Rows are points. Examples show where two turns around zero, p and q, send a point. Where does a point land after both, in the order given? Backwards means that the second turn is done in reverse. Each puzzle has new turns, and all numbers are rounded.

Turn p:
[ 13 -18 -39] -> [-4 44  9]
[ 56 -16  18] -> [ 21  20 -54]
[-38  58 -12] -> [ 22 -34  57]
[-18 -32  28] -> [-38 -16 -21]
[-10  31   9] -> [ 18 -25  14]
[ -2 -23  -4] -> [-19  12  -7]
Turn q:
[ 24 -39   2] -> [ 37 -13 -23]
[-15 -14 -26] -> [  5 -27  18]
[-28  13  59] -> [ 7 63 21]
[55 15 21] -> [ -8  19 -57]
[-11  29 -28] -> [-36 -16  13]
[-24  -3 -28] -> [ -6 -25  27]
Where do these land?
p, then q backwards: [28 14 -3] -> [  8 -24  19]
q, then p: [-11  35 -24] -> [-34 -24  13]
q, then p: [-63  23  25] -> [ 18 -68 -13]
q, then p: [ 33 -28   3] -> [11 42 -1]
p, then q: [ 12 -44  -1] -> [-33 -14  29]

Turn p:
[  3   3  62 -19  25  40] -> [ 44  13  21   1 -51  36]
[-43 -57  41 -24  11  23] -> [ -3  36  36 -55 -26  41]
[  9   6 -44   5 -30  20] -> [-15  -8 -53  -1  17   1]
[-16 -13  17  73  -3   1] -> [ 29  53  -3 -16  14 -45]
[  2  34  20 -33  -9 -44] -> [-31 -18  30  42 -24  -9]
[ 17  26 -34 -24  -9 -32] -> [-32 -41  -5  29  14  -8]
[ 40  -3 -28  -2   7  13] -> [ 16 -21 -22  12  30  19]
[-47   6 -21  55  14 -19] -> [  2   7   1 -37  12 -68]
[ 34  -2 -12 -31  -6  -2] -> [-10 -21  -5  24  13  32]
Turn q:
[-20  38  26  22   0  32] -> [-4 -7 57  7 12 22]
[ -2   1 -20  29   9  34] -> [-29   1  19  -7  33 -12]
[ -2   2  35  37 -16  10] -> [-14   4  15  11  16  47]
[ 34  39 -10  27  13  -7] -> [ 13  20  12  41  33 -14]
[-13 -52   3 -53  20 -36] -> [ 30 -26 -55 -40 -32  -7]
[ 19 -39 -15 -73 -17  28] -> [  1  39 -19 -62 -46 -27]
[-16  10 -19  11  -9 -60] -> [  1 -31 -29  49 -16  -8]
Where do these land?
p, then q: [ 10   2  -8 -18  -6  11] -> [-20   1   3 -14   6  -6]
p, then q: [  4 -21 -64   7  11  32] -> [ 12  -4 -21 -44   4 -57]
p, then q: [ 9 24 44 36 -5 24] -> [-4 40  1 53  5 -4]
q, then p: [ 66 -26  24  -3  14   4] -> [ 24 -64 -24  22  -8  -2]
q, then p: [-16  20 -22 -44 -34 -45] -> [-40  43 -29  25  30 -20]
p, then q: [ -1  -3  19 -39  23  25] -> [-20  35  11 -29 -12  18]
q, then p: [ 24 -21   1  22 -12   7] -> [  8 -27 -12 -17 -16 -16]
q, then p: [-38  41 -45  30  30 -42] -> [ 12  44  42 -22  62 -23]
q, then p backwards: [-57 -16  50   9 -20 -16] -> [  9   2  -4 -75  18  27]
